Every row gives one point. Each copy is the shape, with its points in the same order, stretched, turned, moved and blurred by noise. Some copies are also mirrored. Which?

Shape (7 x 2):
[[ -7.5  24.0]
 [ 27.4  -2.7]
 [-42.0  -0.9]
 [ -3.5  11.7]
 [ 11.6 -37.6]
 [ -5.0  -3.9]
 [-12.3   6.0]]
Copy 1 (7 x 2):
[[ 11.2  31.2]
 [-23.7   2.9]
 [ 44.9   8.4]
 [  6.1  20.0]
 [ -8.5 -32.2]
 [  8.3   4.3]
 [ 15.2  14.6]]
Copy 1 is: mirrored
Copy 2 (7 x 2):
[[-17.0  20.9]
 [ 25.3   4.2]
 [-36.5 -17.7]
 [-10.5  11.8]
 [ 28.0 -31.4]
 [ -5.5  -9.0]
 [-12.6  -0.3]]
Copy 2 is: only turned
Copy 3 (7 x 2):
[[ -3.2  20.8]
 [ 31.8  -5.9]
 [-39.4  -3.0]
 [ -0.2   8.6]
 [ 16.9 -41.7]
 [ -0.8  -7.5]
 [ -8.9   3.3]]
Copy 3 is: only turned
Copy 4 (7 x 2):
[[ 31.3   4.1]
 [-14.3  17.4]
 [ 22.1 -42.1]
 [ 10.4   1.2]
 [-35.1 -18.2]
 [ -0.7 -11.5]
 [ 13.8  -9.6]]
Copy 4 is: mirrored

Shape (7 x 4):
[[-21.2 -25.8  32.2 -19.8]
 [ 10.7  -2.7 -39.6  22.6]
 [-13.1  12.2 -32.1  13.7]
 [ -5.1  -6.5  32.0  -3.6]
 [ 18.1  22.7   4.7  -9.9]
 [ -0.6  -8.2  28.5  -7.8]
 [ -0.7  10.4   0.5  19.7]]
Copy 1 (7 x 4):
[[  3.2 -31.2  30.9 -26.6]
 [ -0.3   3.2 -38.8  29.8]
 [-19.5  16.5 -23.9  14.5]
 [ 12.9  -9.0  31.6  -7.3]
 [ 24.1  24.5   4.6  -2.5]
 [ 16.0 -10.8  25.8 -10.4]
 [  0.6  11.8   6.4  18.8]]
Copy 1 is: only turned
Copy 2 (7 x 4):
[[-29.9  29.0 -22.5 -17.0]
 [ 20.6 -41.9  22.2   4.5]
 [  4.7 -24.0  42.5  -5.5]
 [ -3.1  25.1  -7.2  -5.7]
 [ 30.0   9.1  18.0 -24.4]
 [  1.9  18.2 -15.4  -6.7]
 [ 15.8  -3.8  24.6   7.4]]
Copy 2 is: mirrored
Copy 3 (7 x 4):
[[-15.3 -39.6 -16.8 -30.6]
 [ 29.5  -4.8  18.5  33.2]
 [  6.8  12.2  10.4  24.3]
 [  7.6 -25.4 -28.7 -20.4]
 [ 34.4   9.0  -8.4 -18.3]
 [  8.7 -25.7 -22.7 -24.1]
 [ 18.4  -2.4 -18.3  11.6]]
Copy 3 is: mirrored
Copy 4 (7 x 4):
[[ -8.7 -27.3  23.7 -18.6]
 [  3.8  15.7 -46.0  15.2]
 [-21.1  21.3 -30.9   1.6]
 [ -0.7   2.2  23.1 -10.6]
 [ 13.1  35.0  -4.0 -20.6]
 [  2.9  -5.0  17.9 -13.9]
 [  3.3  25.4   1.0   7.7]]
Copy 4 is: only turned

Shape (12 x 6):
[[ 28.2 -14.9  -5.3   8.7  10.6  20.9]
 [-13.0 -23.9  -6.7   0.1   7.8  16.2]
 [ -0.8  13.1 -14.1   3.7   9.3   7.1]
 [-18.4   4.7 -14.2 -58.6   8.1  20.7]
 [ 17.1 -21.0 -11.0  11.6 -60.6 -25.6]
 [ 22.3  -2.7  16.1   3.6   8.1  15.2]
 [-19.6 -22.3   5.6   8.1  13.9  -3.2]
 [-16.0 -19.2 -12.9  -3.0 -20.1 -29.5]
 [ 43.9  60.5  -9.0  -7.3   5.2  -8.9]
 [ -6.8  27.7  -2.4   2.1 -17.8  15.0]
 [ 13.0  -0.9  -4.1  -2.8 -12.6  -9.5]
 [-13.1  -0.1 -12.7   2.7   3.0  24.2]]
Copy 1 (12 x 6):
[[-25.3 -16.4 -12.5  -1.3  26.0  21.3]
 [ 11.8 -14.6 -20.1  -2.5   3.9  21.1]
 [ -3.1  18.3 -18.4  -3.2  13.8  15.1]
 [ 15.5  16.2 -33.3 -63.9  -2.3  25.2]
 [-40.5 -10.4  -4.8  15.0 -51.5 -10.9]
 [-18.3  -6.9   9.2  -7.3  27.8  14.9]
 [ 23.1 -11.3 -13.4   6.3   7.3   1.9]
 [  3.9  -1.7 -22.5   3.5 -29.7 -18.2]
 [-49.1  56.5  -2.3 -22.6  30.5  -0.3]
 [ -6.6  27.3   1.3  -5.0  -7.4  29.1]
 [-19.7   5.6  -8.6  -6.6  -3.9  -2.6]
 [  8.2   7.1 -19.8  -2.3   2.8  34.1]]
Copy 1 is: mirrored
Copy 2 (12 x 6):
[[ 32.7 -16.8 -18.6  14.3  10.7  18.7]
 [ -4.4 -31.9 -14.1   9.9   1.5   8.3]
 [  2.5   5.5 -21.4   8.8  14.3   6.3]
 [-32.4  -9.9 -18.4 -34.1   9.5  33.5]
 [ 34.2  -7.0 -19.8  -5.8 -52.1 -25.9]
 [ 30.2 -10.4   0.3   6.1  12.0  14.8]
 [ -4.7 -34.5  -5.0   9.0  11.0 -10.2]
 [ -3.4 -20.5 -22.0  -9.6 -18.2 -29.1]
 [ 36.4  60.2 -18.3 -10.3  27.0   3.3]
 [ -1.6  21.4  -3.4  13.1  -9.8   8.1]
 [ 19.4  -1.7 -16.9  -7.6  -7.4  -5.9]
 [ -8.5 -10.2 -15.6  16.9   0.4  16.3]]
Copy 2 is: only turned
Copy 3 (12 x 6):
[[ 14.4 -30.2 -13.6   6.5  10.6  12.8]
 [-19.9 -30.8  -2.5 -12.6   3.8   6.1]
 [ -3.1   4.1 -22.0  -0.6   2.2  -1.9]
 [-10.1  15.1  -4.2 -65.0  11.3  -1.5]
 [ 13.2 -37.6 -14.5   7.1 -67.0 -21.2]
 [ 14.0 -10.7   7.4   8.0   0.7  18.7]
 [-32.2 -25.4   5.2   2.0   4.6  -5.6]
 [-19.6 -21.4  -1.0 -10.7 -20.6 -35.9]
 [ 37.5  47.3 -31.3  11.3  -1.9  -3.6]
 [ -8.9  12.5 -15.1  -4.1 -28.3  14.8]
 [  7.3  -7.8  -5.5   0.0 -15.0 -13.4]
 [-16.7  -4.7 -18.4 -12.9  -0.5  19.6]]
Copy 3 is: only turned

Shape (14 x 9):
[[ 14.9 -22.1  11.5 -25.0   2.2  16.1   0.2  -4.1  15.8]
 [ 29.2  -8.3 -11.4   4.4  11.8  -1.5  40.0  10.4  29.0]
 [ 19.1   3.2  21.2  -3.2  14.9  -9.7  20.3 -11.1  24.0]
 [-34.6  -4.1  -8.4  10.1   7.8   8.2  31.2   5.8  -2.1]
 [ 11.0 -13.5  -7.5  10.0  -5.2  27.7 -30.0 -16.6 -33.3]
 [-23.3   0.4 -24.4  10.9 -14.2  21.7 -21.3  20.2  -7.1]
 [-19.8  -5.9  -4.0 -17.7  -2.5 -16.7  46.6  24.9  16.5]
 [ -1.3  16.2  -4.0   2.7 -25.6  23.4 -23.6   0.1 -35.0]
 [  9.0   7.3  -0.9  -1.5 -13.0   4.1 -31.3  22.2 -26.6]
 [  2.1   4.7 -19.0 -16.4  20.0   1.1 -36.2 -28.1  12.9]
 [ -4.9   8.6  12.8  25.0 -17.6  28.9 -33.1  11.3 -15.8]
 [-16.5 -21.7  -6.1  10.1   4.0 -26.8  22.4  19.5  -1.9]
 [ 25.0  -6.2  -2.1  -6.5 -12.6 -14.6  37.0 -22.2  29.7]
 [  5.2 -24.0  15.1  -3.6 -27.5 -26.8  16.0  12.9  39.9]]
Copy 1 (14 x 9):
[[  8.3 -20.7  11.1 -21.3  15.4  10.1   9.2 -20.2  28.2]
 [ 25.3 -29.4  -0.3   9.7  23.3  -0.1  46.1  19.6  13.9]
 [ 10.8  -5.2  27.0   2.8  19.9   3.4  44.3  -3.0  24.1]
 [  7.4  19.2 -45.4   9.4   2.4  14.6  30.5 -14.9  10.0]
 [ 27.3   5.6   8.5  12.9  11.5  29.3 -34.7 -30.7 -16.4]
 [ -3.1  10.1 -34.8  15.4  -3.2  27.1 -27.6  -1.3   0.1]
 [  5.6   3.2 -32.5  -5.9  -5.7 -15.6  50.2  12.1  23.3]
 [  9.8  26.2   2.6   7.6 -11.8  34.2 -35.7  -6.3 -21.0]
 [ 19.5  24.3   9.1  -2.8  -0.3   9.4 -31.1  11.0 -17.5]
 [-32.8 -21.2  15.2   5.6  27.1   8.0  -9.1 -19.9  -5.9]
 [ 13.4  35.0   6.9  15.5  -0.7  42.7 -38.9   2.6   9.2]
 [ 20.0   6.8 -31.2  18.2   0.8 -34.3  29.1  -2.0   9.1]
 [ 17.6 -27.6  22.4   8.9  -7.8   6.8  57.5  -3.7  14.7]
 [ 13.4 -12.3  12.8   7.5 -21.2 -24.9  35.1  12.5  45.3]]
Copy 1 is: mirrored
Copy 2 (14 x 9):
[[  9.0 -25.7 -13.2 -17.6   2.2  36.3   0.3  -5.1  32.2]
 [ 24.8 -17.5 -30.8  11.8  26.3   5.7  26.5  21.2  22.6]
 [ 11.7  -8.4  -5.3  -4.2  27.8  -4.0   9.3 -11.8  33.3]
 [-26.6   5.3 -14.7  13.4  -4.1   2.9  21.1   3.3 -13.2]
 [ 14.8 -12.4  -4.0  -2.3 -11.2  40.6 -33.2 -14.7 -28.4]
 [-15.8   7.6 -13.0  15.8 -21.3  35.9 -25.6  23.0  -4.2]
 [-18.0   6.0 -25.4 -11.9   7.9  -5.2  43.4  25.3  15.9]
 [ 11.5  12.6  14.0 -16.4  -8.8  40.3 -28.8  10.5 -24.4]
 [ 14.7  -5.0   8.0 -14.9   0.6  27.2 -37.0  29.9 -10.8]
 [ -5.4   4.0 -35.0  -1.1   8.9  22.5 -43.9 -11.6  23.6]
 [  6.1  -3.2  24.7   9.3 -15.1  38.4 -34.7   3.9  -9.2]
 [ -6.7 -17.6 -21.7   3.6  -0.1 -20.9  13.5  26.9  -5.9]
 [ 39.8  -0.5 -27.0  -2.9   3.2  -4.8  29.1   0.2  32.9]
 [ 21.4 -12.8 -10.2  -6.5 -13.8 -10.1  19.3  27.6  51.1]]
Copy 2 is: only turned
Copy 3 (14 x 9):
[[ 15.3 -22.4  12.5 -23.1  13.6   9.4   6.7   4.6  26.1]
 [ 22.4 -29.9 -12.5  23.8  -3.3  12.1  39.6  15.8  25.8]
 [ 18.8 -22.8  17.7  18.9  -6.1  27.7  16.5   0.1  15.0]
 [-36.1   2.8 -10.1  20.3   4.5  -2.4  31.9   5.4  11.3]
 [  8.1  11.7  -9.6 -15.2  37.4 -19.7 -13.6 -25.7  -9.0]
 [-19.5  15.6 -35.5  -2.8  13.2  -5.1 -12.0  16.8   3.1]
 [-21.8 -21.5  -6.3  11.8 -24.2  13.2  48.0  33.3   5.7]
 [  5.4  34.7 -15.8 -19.4  11.4 -13.3  -7.8  -8.1 -12.5]
 [ 15.6  14.8 -16.7 -16.5  16.8   3.7 -18.1  18.7 -23.3]
 [  5.5 -17.6 -21.7 -10.7   4.8  39.4 -22.8 -31.4   2.5]
 [  3.3  33.2  -3.9  -0.3  25.8 -12.9 -28.1  11.3   3.1]
 [-23.5 -28.3  -9.9  19.6  -3.6  -1.0  22.8  23.9 -16.3]
 [ 22.3 -28.0   1.3  18.8 -28.3   6.7  31.1  -5.6  25.1]
 [  5.7 -34.2   7.9  11.2 -28.9  -2.5  -4.7  38.4  22.5]]
Copy 3 is: mirrored
Copy 4 (14 x 9):
[[ 32.0 -19.8  17.4 -21.8   0.5  11.5   0.1  -3.9  15.7]
 [ 46.7  14.5 -11.8  -2.5   9.1 -11.9  29.0  15.3  27.6]
 [ 58.9  14.4   6.2  -2.4  -9.2   4.2  10.4  -9.8   9.3]
 [  3.9   7.4 -20.0  10.0 -18.3  23.2  19.2  12.6  -8.5]
 [-10.2 -19.8  18.5 -11.4  24.2   2.0   7.4 -28.7 -35.7]
 [-34.3   1.8  10.2   1.5   3.7   1.0  -4.0  10.5  -8.1]
 [ 22.5   9.6 -21.5  -5.1 -38.9   0.0  14.3  32.1  16.9]
 [-29.5   0.3  24.5 -15.3  -2.2  -4.3  11.6 -26.0 -28.2]
 [-14.8   4.8  32.4 -18.1   0.7 -19.8  -2.0  -0.8 -27.8]
 [ 16.8  11.9  -1.2 -17.4  21.0   4.5 -35.1 -21.1  -6.7]
 [-20.1   0.9  45.9   6.6   3.0   5.2   6.0 -14.5 -21.0]
 [ 18.5  -2.9 -16.3  12.1 -19.3  -9.9   5.7  28.9 -12.9]
 [ 47.9  -0.3 -16.7  -0.5  -9.5 -16.1  20.9 -18.1  32.0]
 [ 35.5 -16.4  11.0  13.8 -28.5 -22.2  -3.6  13.9  36.3]]
Copy 4 is: mirrored

Shape (16 x 11):
[[  8.2 -24.6  25.8  21.8  -4.4 -39.0 -18.4  17.3  16.2   1.7   6.5]
 [-27.1 -15.1  -1.1  14.7  18.5 -33.4  39.2  -0.9 -23.6  12.1  11.5]
 [ 10.5  -9.1  20.9  27.6   6.4  -8.9  -6.7  -6.6   0.2  -0.5 -11.5]
 [ -7.5   7.2  -5.9 -12.5 -34.0   4.4  -9.6  -0.4   7.7 -22.8   8.4]
 [-24.0  -3.5  24.6  -8.7   7.9 -25.3 -14.5   2.4   3.8 -51.0 -17.4]
 [-12.0 -20.0  19.0  -0.5  13.0 -37.4  -9.3 -22.4  17.8  -2.9  -4.4]
 [-14.0  42.7   2.6 -17.5 -10.9   4.9  -7.1  -7.2  17.1  15.3   2.7]
 [ 22.8 -20.0   0.2   0.3  17.9 -26.9 -13.0 -12.7  -7.2 -47.3  13.0]
 [-15.3  -7.9  14.4  14.9  17.0  -5.9  34.3  10.3   0.1  10.5   7.9]
 [-27.2  -5.1 -47.3 -24.0  -3.1 -16.7 -18.2  13.4   6.9  16.6  10.9]
 [-16.4 -25.4  23.4   3.9   2.6 -29.2 -10.7  12.9  -3.5 -11.8 -55.4]
 [ -8.0 -20.8  15.6 -28.3  18.8  11.7  -6.0  -4.8 -23.2 -30.4  -1.9]
 [ -1.9  -3.0  20.6  18.5  16.7  55.9 -18.0  -2.3 -27.2  12.0  15.9]
 [-23.7   0.9  23.9 -19.5 -40.1  -9.9  55.0  10.8 -54.5   3.9   6.6]
 [-21.4  15.8  13.9  -7.7  -7.1 -18.9   0.3  -2.2 -31.0 -11.4  -0.1]
 [ -0.2  36.0 -12.6 -16.4  17.0 -20.0 -13.7   5.9  19.3   9.0  10.0]]
Copy 1 (16 x 11):
[[ 33.8   4.0 -23.2  16.1   7.8 -29.5   4.1  -9.1  23.0  -4.7  11.2]
 [  3.5 -21.8 -31.7 -14.6  41.1  -4.7  21.1 -16.8  -9.8  -1.6 -28.7]
 [ 26.5 -19.3  -5.8   8.7  18.6  -6.6  -4.6 -20.3  -1.9  -2.3  19.4]
 [-15.4   7.1  -3.4   0.2 -26.1  -1.9 -18.3   3.6  -3.1 -25.1   9.3]
 [ -0.1   4.9  -3.3  -8.6  10.9   3.9  30.6 -17.0  13.4 -45.4  33.8]
 [ 20.0   0.5 -33.5 -13.4  10.7  10.4   4.1  -6.7  19.1  -4.2  24.3]
 [-24.8  27.4  -2.2   0.8 -13.9  14.2 -11.9   6.4 -11.4  25.8  20.2]
 [ 26.7   8.2   5.2 -34.0  24.8  -5.7 -15.2 -11.2  21.6 -39.7  13.0]
 [  2.7 -23.4 -12.6  14.4  19.8   6.2  16.5 -16.8   0.2   0.1 -27.8]
 [ 13.8  17.6  -3.7 -12.4  -7.7  -5.5   1.9  55.3 -22.6   0.7  -2.2]
 [ 33.3 -25.8 -13.3  -3.3   4.0 -11.7  48.6 -26.3 -13.7 -24.3  36.3]
 [ 10.8 -25.6  36.4 -25.6   4.2   0.6  25.4  -5.1  14.7 -20.1   9.9]
 [  7.4 -49.6  48.2  17.3  23.8  -5.4  -0.7  11.6   5.8  22.8  18.7]
 [-41.8 -41.2 -14.0 -28.1  -3.3 -33.0  22.2 -55.7  -9.1  -1.4 -38.6]
 [-16.3   2.9  -4.1 -27.3  19.7 -17.8  10.0 -17.8  -4.4  -5.9  15.1]
 [  8.6  53.4   3.3  -7.9   9.5   6.9 -14.4  15.8  -1.6  19.7  10.6]]
Copy 1 is: mirrored
Copy 2 (16 x 11):
[[ 14.1  10.6   0.0  35.6  -5.9 -29.9  26.5  -6.5  -7.8   6.4   5.5]
 [-35.3  -8.9  22.0   8.4  16.1  28.3  29.1 -10.1 -31.4   6.9  -3.1]
 [ 18.7 -17.2 -15.5  31.8   5.7 -11.6   8.8  -6.4 -12.8   7.0  -4.0]
 [  8.0  14.0  -3.6  -7.2 -12.3  -9.0  -8.6   6.8   7.5 -22.9 -36.9]
 [-12.5  26.0  -7.4  37.7  24.3 -16.8  -0.1   5.4  10.0 -26.7 -14.5]
 [-26.1  -5.2  14.0  37.5  10.5 -22.3  -3.4 -16.5  -6.4   9.3  -9.4]
 [ 15.6   2.9  10.7  -2.5   2.4   6.8 -10.0   7.0   9.5  24.6 -39.4]
 [-25.1  33.2 -28.6  16.1  10.3 -26.3  -5.7 -18.9 -12.6 -17.0   7.1]
 [ -2.9  -8.5  19.5  20.3   9.1  33.4  23.3 -13.1  -8.7   7.0  -1.9]
 [-23.6  -4.3  25.7 -27.1  -3.1 -13.5  -7.3  22.7  12.4  -4.3   0.5]
 [ -9.1 -22.5  -7.6  39.7  35.6 -17.3  28.7  17.3  15.1 -30.4  -6.7]
 [-22.9  14.1  -9.5   0.2  43.0  -3.1   3.0 -29.0   9.4 -32.0 -11.4]
 [ 40.2 -15.8   1.7 -11.6  40.5   9.5  -6.9 -27.8  -9.0  -9.0  -0.2]
 [ -6.6   4.8  17.8 -16.5   7.8  43.7  55.6 -11.3 -23.3 -11.8 -64.4]
 [-10.7  13.8  -0.8  -1.4  27.0   3.5  11.2  14.2 -18.0   7.3 -35.2]
 [ -6.8   9.8   1.7   3.4   1.4  -3.8  -7.9  13.3  13.0  36.0  -1.2]]
Copy 2 is: only turned
Copy 3 (16 x 11):
[[-23.9  -8.5 -13.5  18.6   0.5 -10.5 -39.8 -21.0 -11.9   3.1 -24.8]
 [-33.6 -10.7 -19.0   6.9   9.8 -24.2  26.4  -8.5 -22.7  -1.9 -22.7]
 [ -5.9 -16.2  -2.7  -1.9  16.1  -1.0 -21.2 -10.5 -10.7   3.7 -15.6]
 [  6.4   9.9  -2.3  17.6 -35.9  23.0  -1.0   1.6   4.3  -7.4  -5.4]
 [-10.8   4.7  17.2  -0.2 -14.3 -12.0 -13.2   3.2  18.3 -25.5 -19.4]
 [-32.4 -16.4  -0.5  -6.5  -8.7  -9.4 -20.9 -28.0  -5.6 -11.5   1.6]
 [  1.6   2.8 -15.0  17.8 -15.7  24.8   2.8   4.2  31.4  15.3  18.1]
 [ -3.4  20.3   3.7  -9.0   5.7  -5.5 -32.7  -8.9 -22.5 -37.2 -13.0]
 [-17.5 -27.6  -7.1  11.7  16.0 -17.2   7.4  12.2 -19.6   1.4  -1.4]
 [-27.0  32.9 -32.9  -0.8 -44.7  17.4   8.8   0.5  -1.2  18.4   7.9]
 [-18.2 -16.5  20.3 -18.7 -13.6 -37.6 -17.1  -3.3   6.5   7.3 -21.0]
 [-12.0  21.6  38.4   2.2   0.9 -14.0  -1.4   4.3 -28.1  -6.4   8.4]
 [-14.7  -4.6  29.8  15.3  31.1  34.2   8.6   8.9 -20.0  24.7   4.4]
 [ 10.1  -5.9  13.8  46.5 -15.0 -41.5  40.9 -11.0 -23.5  11.2 -29.4]
 [ -5.1  12.4  12.8  15.1  -4.7 -10.2  16.6  -2.9  11.1   1.2 -18.8]
 [ -5.4  19.2 -29.0   4.1  -5.7  10.1  -5.2   8.1  24.8   5.5  18.8]]
Copy 3 is: only turned
Copy 4 (16 x 11):
[[ 20.1   4.5  -0.2   3.2  33.9 -38.7 -42.5 -15.2  16.0 -14.2  26.7]
 [ -9.3  -4.9  -6.5 -35.1  19.4 -36.8  -2.2  16.5 -13.4  14.6   4.6]
 [ -7.5  12.7  11.6  27.1  29.1 -27.3 -13.3 -16.1   5.1  -2.5  13.1]
 [ -1.4  -1.0  -7.0 -15.2   0.3  21.1   3.9 -11.3  53.5 -16.7  15.3]
 [  1.2 -36.6  30.4  -5.7  28.7   8.9 -10.5 -37.5   9.5  -0.3  41.6]
 [ -2.3 -13.8   8.5 -13.8  36.4 -38.0 -17.2 -43.7   8.7   4.1   2.1]
 [ -8.8  29.3  12.8 -29.1   2.6   7.2   7.5 -18.0  13.6 -34.9  -9.4]
 [ 12.7 -24.0 -24.8  14.5  43.9  -1.0   0.6 -46.3  22.8  35.6  36.8]
 [ 11.1  17.4  10.2 -15.7   5.4 -28.3  -7.5  11.8  -8.5   8.1   5.1]
 [  6.3 -11.9 -35.6 -40.3 -11.4  12.5 -27.1  -1.0   7.9 -25.8 -14.9]
 [ -4.6 -43.1  42.9  20.9  19.9 -22.6 -19.4  -1.3  -8.4 -26.6   6.3]
 [ 13.8 -28.5  25.2  -0.6  27.2  31.7  -5.3 -19.7  17.5  34.7 -11.8]
 [ -9.7  31.4  27.9  32.8  18.5  28.3 -32.9   6.7  14.1  38.2 -12.1]
 [ -2.9  -4.7  29.1 -42.5  32.6   2.6  26.5  55.2  34.4 -20.0 -11.9]
 [-11.5 -12.3  20.6 -21.4  38.1  11.7   4.3   3.2   9.7 -16.7   9.3]
 [ 14.0  24.5 -14.9 -27.4  14.2   8.1   1.8 -29.8 -12.8 -26.5   6.4]]
Copy 4 is: mirrored
